Each row is a point. Each copy is the shape, with its points in the same order, turned, moved and blurred by noise. Say if it was mirrored as well.
In the rows, zero is written as 128.

Shape (7 x 2)
[[105 116]
 [115 147]
 [143 145]
 [143  56]
 [110 148]
 [141 112]
 [ 94 128]]
Copy 1 (7 x 2)
[[125  96]
 [147 118]
 [131 142]
 [ 52 103]
 [154 112]
 [106 126]
 [141  90]]
Copy 1 is: mirrored
Copy 2 (7 x 2)
[[149  97]
 [117 109]
 [121 137]
 [210 130]
 [115 104]
 [154 133]
 [134  86]]
Copy 2 is: only turned

Shape (7 x 3)
[[ 75 111 126]
 [109 174 163]
 [124 149 168]
 [112 102 115]
 [135 142 152]
 [172 127 109]
 [116 114 164]]
Copy 1 (7 x 3)
[[159  67 139]
 [ 94 100 154]
 [ 95 107 124]
 [163  94 118]
 [117 125 120]
 [147 159  99]
 [120  81 101]]
Copy 1 is: mirrored
Copy 2 (7 x 3)
[[120  76 149]
 [ 77 138 179]
 [ 78 141 150]
 [135 105 129]
 [100 147 144]
 [149 168 124]
 [ 88 117 122]]
Copy 2 is: mirrored

Shape (8 x 3)
[[167 120 129]
 [118 173 123]
 [127 108 104]
 [ 92 137  88]
 [189 117 153]
 [104  92  71]
 [124 123 142]
 [142 138 128]]
Copy 1 (8 x 3)
[[133  99 109]
 [163 140 158]
 [109 141 119]
 [125 179 150]
 [136  68 104]
 [ 87 180 113]
 [121 114 147]
 [140 117 132]]
Copy 1 is: only turned
Copy 2 (8 x 3)
[[138  91 116]
 [122 163 110]
 [ 90 105 117]
 [ 70 144 103]
 [164  82 128]
 [ 46 101 112]
 [113 125 141]
 [128 126 119]]
Copy 2 is: only turned

Shape (9 x 4)
[[121 111 146 122]
 [108 171 162 141]
 [164 135 115 141]
 [ 96 129 127  96]
 [ 86 105  87 116]
 [101 162  81 130]
 [143 139  73 132]
 [158 116 170 158]
 [166 113 137 106]]
Copy 1 (9 x 4)
[[138 100 129 108]
 [120 133 129 163]
 [171 145  99 107]
 [107 121 147 100]
 [ 86 128 109  65]
 [102 177 110  96]
 [145 176  93  73]
 [181 100 107 143]
 [181 121 140  97]]
Copy 1 is: only turned
Copy 2 (9 x 4)
[[130 117 102 126]
 [165 170 108 135]
 [121 124 161 126]
 [119 147  86  98]
 [ 67 142  89 114]
 [ 89 188 129 115]
 [ 84 153 160 106]
 [166 107 140 154]
 [137  98 135 100]]
Copy 2 is: mirrored
Copy 3 (9 x 4)
[[118 135 125 141]
 [129 125 185 132]
 [183 136 129 155]
 [108 135 123 102]
 [125 105  86  94]
 [164 101 126  89]
 [185 120 111 117]
 [135 134 146 193]
 [149 170 115 162]]
Copy 3 is: mirrored
Copy 4 (9 x 4)
[[149 140 144 119]
 [105 183 123 130]
 [138 121 129 169]
 [142 134 112  93]
 [128  90 129  87]
 [ 93 104  92 120]
 [122  82 110 154]
 [144 164 172 168]
 [178 128 130 155]]
Copy 4 is: only turned

Shape (12 x 6)
[[136 118 108 105 121 159]
 [158 131  85 113 128 119]
 [137 137 137 116  77 142]
 [150 154  97 176 113 126]
 [111 105 198 126 152 126]
 [128  98 139 129 131 150]
 [154 142 126  76 144 167]
 [108 141  93  95 142 133]
 [139 129 117 158 137  60]
 [125  96 184 151 160  64]
 [113 123  98 119 144 127]
 [ 98 107 152 129 162 146]]
Copy 1 (12 x 6)
[[158 124 123 106 134  87]
 [153 119 116 110 159 134]
 [163 156 158 102 114 116]
 [177 144 151 171 156 139]
 [ 83 113 184 132 101  91]
 [138 107 150 125 117  84]
 [124 133 129  82 162  77]
 [129 140  90 121 139 106]
 [122 113 146 161 137 179]
 [ 70  84 185 155 110 152]
 [134 120 104 136 135 113]
 [103 109 139 152 116  76]]
Copy 1 is: mirrored
Copy 2 (12 x 6)
[[127 131 138 141 124 166]
 [138 121 116 152  95 134]
 [114  95 165 114 124 134]
 [154 141 137 118 105  87]
 [ 78 125  94 106 194 132]
 [118 135 116 107 148 158]
 [132 113 134 173 151 166]
 [ 97 148 126 171 112 142]
 [107 124  76 118  98  77]
 [ 79 115  49  88 160  97]
 [107 153 113 145 114 139]
 [ 89 160 105 122 170 146]]
Copy 2 is: mirrored
Copy 3 (12 x 6)
[[134 117 122 141 149 147]
 [128 122  98 164 161 105]
 [106 120 114 125 109 143]
 [ 74 125 146 168 141  97]
 [165  76 162  90  98  97]
 [132  78 145 132 135 128]
 [153 131 120 111 172 140]
 [162 134 133 169 138 127]
 [118  97 123 170 115  45]
 [152  64 151 121  96  36]
 [148 117 137 169 142 115]
 [165  90 175 136 127 117]]
Copy 3 is: mirrored
Copy 4 (12 x 6)
[[142 101 146 129 138 128]
 [151 116 119 133  98 113]
 [114 103 179 136 104 147]
 [116 136 104 136  87 169]
 [138 178 202  82 145 144]
 [133 126 159  95 138 143]
 [185 108 163 147 140 130]
 [139 132 133 155 146 100]
 [118 186 121 107  69 115]
 [129 211 173  62  99 121]
 [129 138 126 127 137 112]
 [134 159 160  99 168 139]]
Copy 4 is: mirrored

Shape (9 x 6)
[[126 106  93 161 125 149]
 [102 107 152 107 122  79]
 [143 162 152 106 116 105]
 [131 151 163  91 141 127]
 [147 178 146  89 179  65]
 [ 97 127  74 141  87 151]
 [ 93 107  94 111 130 145]
 [102 128 166 100 135 110]
 [138 101  83 112 103 147]]
Copy 1 (9 x 6)
[[146 120 105 147 115 162]
 [114 123 182 149 130  93]
 [113 165 133 113 152  90]
 [123 140 138 118 182  90]
 [ 47 165 130 144 177  83]
 [146 130 135 105 104 184]
 [128  97 145 122 139 163]
 [126 132 169 141 165  98]
 [136  96 112  99 108 145]]
Copy 1 is: only turned
Copy 2 (9 x 6)
[[161 160 110 154 109 160]
 [ 88  99 110 154 116 104]
 [112 115 144 107 130 121]
 [108 116 140 112 159 116]
 [112 118 185 117 132  51]
 [146 173  83 114  86 159]
 [143 163  74 130 130 119]
 [ 91 118 114 135 149 109]
 [176 143  88 124 118 146]]
Copy 2 is: only turned
Copy 3 (9 x 6)
[[107 100 139 109 125 169]
 [148 103 104 160 160 100]
 [149 156 127 139 122  92]
 [155 153 144 128 157  96]
 [129 202  91 142 171  86]
 [113  78 126  82 101 134]
 [128  88 124  89 154 135]
 [148 118 132 145 168  89]
 [153  98 120  87 114 161]]
Copy 3 is: only turned
Copy 4 (9 x 6)
[[131  91 111 137 126 170]
 [ 98 145 158  95  90 118]
 [155 132 127 110 121  94]
 [147 165 120  96 131 112]
 [122 177 138 137 143  58]
 [147 108 100 148  84 182]
 [123 150 109 128 102 181]
 [112 156 119  89 106 116]
 [163 124 143 150 126 189]]
Copy 4 is: mirrored

Shape (11 x 8)
[[127 159 127 123 147  94 130 134]
 [101 163 119 194 151 115 112 137]
 [105  83 128 125 122 115 147 165]
 [145 153 122 147 140 111 126 158]
 [128 114 117 136  92 100 117 135]
 [114 156 133 119 152 151 113 131]
 [128 155 123 138  64 118 116 149]
 [128  88 137 136 122  82 112  89]
 [101 106  64 124 107 114 125 161]
 [144  67 121 127 151  89 225 101]
 [127 116  91 189 150 138 114 159]]
Copy 1 (11 x 8)
[[135 166 133 125 160 108 102 148]
 [179 155  76 117 130 104  93 149]
 [ 84 103 115 122 122 111 111 161]
 [138 172 128 125 125 114 114 158]
 [110 140 126  85 123 101 120 131]
 [158 132 138 131 138 145  87 134]
 [122 157 139  82  91 102  83 114]
 [122 118 120  93 161  84 151 107]
 [ 96 128 117  65 122 141 114 178]
 [ 37 147  84 153 177 125 173 122]
 [158 139  83 113 100 131 135 173]]
Copy 1 is: only turned
Copy 2 (11 x 8)
[[141 115 119 129 123  79 114 149]
 [132 159  71 133 159  78  96 175]
 [149 113 151 145 165 150 100 161]
 [145 135 110 114 117  99 106 176]
 [171 132 109 129 137 141 117 133]
 [116 160 141 121 141  79 119 144]
 [189 159 108 127 131 126 155 149]
 [151 118 106 155 128 133  76  95]
 [149 110 114  93 180 150 135 150]
 [ 88  54 125 189 113 165  99 153]
 [117 157  88 101 159 132  86 184]]
Copy 2 is: mirrored
Copy 3 (11 x 8)
[[148 147 127 103 142 105 129 126]
 [110 128 124  84 168 135 123 178]
 [100 126 183  99  94  95 129 124]
 [133 132 116 100 128  94 141 155]
 [104 142 126 110  89 121 114 128]
 [117 115 130 130 168  91 121 123]
 [ 83 168 101 127 102 101 119 145]
 [141 123 150 119  91 162  98 117]
 [ 74 128 131  63 100 100 127 100]
 [154 128 203 109  84 157 204  97]
 [ 94  85 125  72 128 117 141 168]]
Copy 3 is: mirrored

Shape (13 x 9)
[[ 83 166  95 104 150 118 101  84  91]
 [ 90 128  86  97  96 156 108 143 146]
 [167 113 120 114 100 124 159 167  89]
 [119 135 142  98  87 106 118  84 133]
 [147 123 143 162 127 131 152 164 118]
 [135 108 142 119 129 149 166 126 132]
 [162 124 129 152 160 103  89  77  98]
 [113 110  92 160  86 125 126 162  92]
 [166 105 162 151 165  88 137 119 146]
 [143 129  88 170 103 126 149 133 160]
 [148 168 171 143 170 135  97 111 172]
 [145 180 120 162  86 133 113 132 146]
 [127 119 153  95  96 161 142 120 112]]
Copy 1 (13 x 9)
[[129 193 174 118 133 182  82 115  84]
 [ 99 114 139 110 101 179  82 149 142]
 [161 103 156 150 112 129 163 165 132]
 [109 125 185 102  93 135 113  90 108]
 [129 129 127 140 153 107 161 143 141]
 [118 122 119 123 105 111 142 135 104]
 [168 138 153 127 167 146 125  68  80]
 [121 132 149 150 133 176 156 147 167]
 [154 120 122  84 161  88 162  96 103]
 [139 129 111 129 121 124 123 107 182]
 [114 124 136 106 190  81  76  92  96]
 [116 122 163 148 146 116  97 101 173]
 [100 103 159 135  94 124 132 142  92]]
Copy 1 is: mirrored
Copy 2 (13 x 9)
[[121 209  99 129 125 136 108 121 117]
 [ 94 153  98 116 102 128 169 170  94]
 [145  91 143 131 151  80 146 130  83]
 [132 133  67  96 116  87 104 139 119]
 [148  79 155 128 133 110 139 126 139]
 [154  90 118  87 129 132 143 133 104]
 [129 123  98 150 123 138  52  95 129]
 [136 121 146 161  93  87 154 127 107]
 [123  65 133  90 127 128  70 103 153]
 [104  91 104 131 103 108 166 105 135]
 [111  99  97 112 150 161  93 150 189]
 [118 116  83 153 133 101 157 140 169]
 [167 117  83 102 131 117 137 164  90]]
Copy 2 is: only turned
Copy 3 (13 x 9)
[[148 106 146  92 166  87 169 109 103]
 [100 110 176  82 131 153 118  89 104]
 [112 149 108 142 117 168 101 149  80]
 [128  85 171 125 137 151 158 162 114]
 [147 129 105 149 104 160  92 125 130]
 [128 128 119 122 147 181 113 140 142]
 [213 105 139 130 161 114 114 159 103]
 [133 103 112 109  90 154 105 101  70]
 [194 133 131 133 119 151 101 181 156]
 [170 131 151 128 100 194 122  97 110]
 [177 115 179 163 148 119 105 131 184]
 [152 106 174 174 104 152 128  92 109]
 [ 93  96 131 134 157 165 119 144 120]]
Copy 3 is: only turned

Shape (12 x 9)
[[108 110 177 153 170 107  91 113 123]
 [150 141 147 146 147 114 116 162 105]
 [167 148 103 106 107 184 119 134 135]
 [138 101  84 147 109 148 144 155  77]
 [123 125 118 117 151  80 178 141  60]
 [116  91 176 117 120 169  93 113 124]
 [ 97 165 122 173 170 135 118 153 184]
 [136  72 148  85 121  91 133 132 142]
 [ 91 133 143 152  76 133 125 124 129]
 [149 112  89 150 145 139 110 120 171]
 [158 130 158 142 129 118 147 133 128]
 [ 96 126 136 150 104 159 162 142  97]]
Copy 1 (12 x 9)
[[ 82 163 135 144 139  95  92  94 131]
 [132 113 116 151 125 126 102  96 112]
 [193 113 134 105 111 143 166 100 128]
 [110  76 156 109  80 161 129  94 115]
 [101  90 147 170  61 137  93 157 124]
 [122 174 171 110 142 129 127  85 114]
 [100 129  51 137 149 145 137  99 167]
 [104 130 168 148 147  93 158 159  95]
 [110 130 128  79 151 158 105 140 129]
 [115 103 104 107 133 104 172  89 160]
 [132 114 139 151 149 128 104 119 143]
 [106 121 157 119 110 189 106 116 141]]
Copy 1 is: only turned
Copy 2 (12 x 9)
[[166 149 128 131 170 119 206 139 111]
 [134 163  94 116 182 105 139 131 130]
 [150 176  99 163 120 108  70 152 108]
 [116 116  72 146 149 156  91 120 121]
 [113 120  99 125 153 130 143  80 193]
 [162 137 158 156 146 120 142 136  70]
 [188 203  98 109 163 163 151 190 145]
 [181 101 129  98 117  93 135 107 120]
 [114 138 143 115 124 148 132 179 113]
 [193 149  66 140 125 129 129 172 116]
 [147 134 116 128 164  94 128 155 147]
 [116 131 138 142 157 167 108 146 138]]
Copy 2 is: mirrored
Copy 3 (12 x 9)
[[156 125 125 160 152 134 153 132 195]
 [156 120 114 131 129 116 134 171 124]
 [ 92 134 133  72  96 151 138 158 107]
 [136 123  87  77 148 118  93 114 100]
 [159 168  85 162 139 124  89 112  81]
 [127 132 141  95 159 155 186 113 154]
 [131  85 144 131  69  88 131 136 172]
 [175 163 187 118 152 150 115 111 130]
 [144  73 136 117 126 150 149  87 120]
 [125 123 151  90  97 136  95 140 175]
 [169 134 125 128  99 150 143 139 126]
 [138 112  90 104 120 124 148  81 103]]
Copy 3 is: only turned

Shape (17 x 11)
[[111 156 126 165 111 121 128 115  89 120 125]
 [119 132 159 136 146 131 150 121 105 122 125]
 [133 106 148 153 142  84  99 160 140 161 125]
 [132 123 145 125 129  97 123 178 110 136  97]
 [134 144 147 104 118 118 127 169 115 109 131]
 [158 119  97 132 123 119 155 124 146 164 143]
 [ 95 161  92 119 161  85 109 130 126 161 182]
 [ 99 143 157 134 115  66 192 114 115 113 150]
 [128 113 119 101  93  96 142 126 121 111 135]
 [109 134  97 142 197 124 136 122  90 141  86]
 [ 97 118 157 106 146  74 104 141 149 116 126]
 [148 154  90  82 133 110 102 171 201 136 154]
 [109 159 125 148 144 101  75 133 136 125 109]
 [115 119 103 131 159  81  90  60 120 154  93]
 [157 146 102  82 133  78 112 156 104  76 106]
 [ 99 120  91 144 100 110 116 163 148 107 118]
 [130 116  96 179 119  90  93 138 107 110 167]]
Copy 1 (17 x 11)
[[148 169 141 171 124 113 147 121 105 115 143]
 [123 131 143 149 158 108 138 114  97 137 135]
 [130 128 145 142 102  94 114 145 123 188 173]
 [150 156 137 116 125 109 142 155 106 182 138]
 [150 130 153 111 125 140 140 141 102 149 115]
 [148  99 163 113 108  85 161 114 140 121 153]
 [150 130 186 136 113 148 128 128 129 119 217]
 [162 150 198 126 142  86 121  98  57 120 139]
 [165 125 130  98 105 115 132 116  86 117 132]
 [120 175 129 131 173  95 166 142 137 123 190]
 [116 145 151  95 127 127  91 132  84 160 171]
 [121  97 180  57  73 154 135 152 151 124 166]
 [108 174 141 140 102 131 109 146 129 137 166]
 [136 168 107 125 123  80  93 100 149 111 202]
 [170 164 127  69 134 131 118 188 116 111 134]
 [122 146 145 107  67 109 159 156  85 125 155]
 [166 116 137 174  89 105 124 169  96 113 174]]
Copy 1 is: only turned
Copy 2 (17 x 11)
[[122 103 147 149 129 104 129 128 117 173 132]
 [120 113 144 149 149 124 116 170 142 150 118]
 [165 116 144 111 117 104  50 146 138 130 128]
 [131 107 156 110  88 131  89 171 135 138 129]
 [126 129 138 132 100 133 117 182 139 139 161]
 [130 103  88  99 148 139  96 118 158 131 137]
 [104 114 113 108 155  48  87 140 125 116 180]
 [119  64 137 160 150 107 110 172 188 171 167]
 [129  92 128 145 105 136 125 138 165 121 168]
 [ 85 102 147 112 138  84 114 148 123 115  67]
 [138 126 158 151 110  84  75 168 170 102 158]
 [122 173  75  81  94 102  84 139 169 105 186]
 [131 148 157 124 107  65  99 126 132 139 129]
 [134 109 174 122 145  68 115  86 163  95 105]
 [129 113 138 106  63  99 164 175 157 108 148]
 [116 112 108 150  72 109  92 120 138 132 147]
 [173  89 106 145 105  76 108 120 102 140 145]]
Copy 2 is: only turned
Copy 3 (17 x 11)
[[137 115 132 122 129 114  91  98 110 126 107]
 [127 127 159 112 131 136 125 136 119 141  89]
 [136 119 150 132 169 136  77 139 184 181 110]
 [139 103 132 144 125 123  97 164 168 162  97]
 [136 116 120 136 132 103 139 159 146 151 116]
 [150 117 113 121 144 181 135  94 156 179 111]
 [130  76 116  52 184 123 117 101 165 155 124]
 [ 90  88 167 127 130 104 153  83 136 161  80]
 [125  85 133 155 138 137 146 118 138 153 134]
 [162  88 154  68 106 167  85 137 148 121  84]
 [104  96 169 124 165 121 123 150 190 139 124]
 [145 123  82 104 166 140 163 134 222 156 158]
 [142 119 136 110 158 118  79 128 180 106 123]
 [150  70 166 115 175 185  83 103 163  94 106]
 [182  65 130 145 122 102 152 154 174 123 129]
 [122 107 122 129 110 126  98 114 172 151 169]
 [169 105 152 117 157 107  83  91 138 170 160]]
Copy 3 is: mirrored
Copy 4 (17 x 11)
[[144 128 157 135  94  93  93 123 106 103 130]
 [137 127 162 117 144 131 111 126 110 116 134]
 [126 135 148 140 129  84 147 130 139 189 134]
 [156 125 153  96 126  81 150 143 122 155 121]
 [152 110 131  85 120 108 129 158 130 130 144]
 [156 161 120 136  91 146 144 107 116 155 150]
 [ 77 167 106 136  94  95 127 157  91 141 168]
 [144  89 161 150 120 128 143 152  63 112 171]
 [148  93 109 112  98 119 147 119 101 127 142]
 [120 196 158 108 142  88 136 101  92 103 117]
 [ 89  96 141 116 136  96 167 141 129 144 144]
 [110 155  89  95  73 129 178 158 176 155 169]
 [ 93 141 161 118  93  71 130 127 150 130 134]
 [ 75 146 161 122  94  88 145  54  92 139 133]
 [149 117 118  54 106  68 159 121 121 110 175]
 [145 122 111 144  89  82 161 137 143 112 115]
 [142 128 106 163 104  57 104 115 129 135 160]]
Copy 4 is: only turned

Shape (18 x 12)
[[117 168 108 135 136  91 138  89 114 101 158 119]
 [138 124 154 145 122 131 181 157 108 166 108 120]
 [123 126 135 124 132 122 150 122 151 166 100 107]
 [146 177  80 123 101 118 124 106  83 125 158 115]
 [ 79 178 178 166 114 115 123 168 143 154 106 159]
 [109  88 119 145 189 121 128 112 106  74 123 134]
 [ 83 109 117 127 200  70 110 123 109 109 142 167]
 [146 163 138 143 130 129 148  98 123 143 141 130]
 [110 108  95 147 162  76 146  91 102 123 170 134]
 [ 95 109 139 143 188  60 118 113  91  94 166 116]
 [117 105 144 145 110 146 158 138 160 149 135 109]
 [ 86 138 180 168 114 156 123 126 116 159 138 179]
 [114  91 163 141 128  71 135 160 136 121  97 102]
 [ 77 153 146 183 136 144 125 182 130 155 139 166]
 [140 159 149 118 121 173 164 137 127 170 152  91]
 [113 117 162 199 173  87 152 139 147 117 100 115]
 [148 108 161 161 139 124 112 147 153 166 118 121]
 [110 146 108 135 116 150 119  93  98 172 127  88]]
Copy 1 (18 x 12)
[[153 156 127 107 178 101 121 128 110  92 133  89]
 [147 114 164 110 130 151 156  91 123 160 108 148]
 [149 127 130 131 129 101 155 110 143 140 110 158]
 [156 139 113  92 148  98  95 129  76 132 106  73]
 [108 216 171 110 118 145 134 108 142 149 124 160]
 [153 124 110 158 188 175 136 167 137  95 149 123]
 [121 166 102 112 191 161 166 187 146  81 119 122]
 [158 150 128 107 149 110 146 104 106 144 149 112]
 [119 122 112 116 189 124 166 151  98  80 123  98]
 [110 139 109 112 214 154 141 143 153  71 129  97]
 [122 109 158 140 109 112 148 112 136 139 145 144]
 [105 190 133 122  99 168 158 105 111 145 159 133]
 [115 113 148 110 162 145 121 118 169 104 116 184]
 [ 88 195 173 135 123 162 147 137 125 166 124 129]
 [155 118 149 121 108 109 146  87 139 181 127  92]
 [119 147 166 147 204 144 150 114 148 119 145 177]
 [107 127 122 120 148 125 145 119 145 173 146 170]
 [138 137  93 147 125 107 128  90 103 143  98 103]]
Copy 1 is: only turned
Copy 2 (18 x 12)
[[ 74 170 132 112 137 113  91 127 106 125 123 123]
 [151 140 166 134 146 134 165 112 131 176 138  90]
 [132 139 127 133 133 110 170 116 143 137 109  85]
 [101 182 171 106 127 147  92 114 137 116 104 152]
 [150  75 139 162 127 101 118 120  89 190  99 117]
 [ 93 143 101 131 146 145 127 181 109 108 188 103]
 [123 138 107 137 143  75 101 168  85 100 180 115]
 [104 153 134 129 172 135 126 104 125 150 107 125]
 [ 95 203 119 131 133  93 110 134 103 113 164 115]
 [ 79 151 138 156 145  86  92 166 105 107 188  93]
 [117 146 131 160 120 118 193 124 145 166 112 111]
 [147 108 109 191 144 123 112 111 119 207 129 142]
 [111 100 159 157 117  93 184 126 112 120 156  84]
 [158 119 135 173 119 120 118 161  92 193 110 132]
 [128 157 159 132 165 134 151 132 181 184  83 106]
 [101 119 126 169 147 122 165 141  60 143 143  61]
 [148 125 140 195 166 123 174 115 120 129 112 101]
 [134 170 126 143 110 143 105 108 165 131 104  98]]
Copy 2 is: only turned
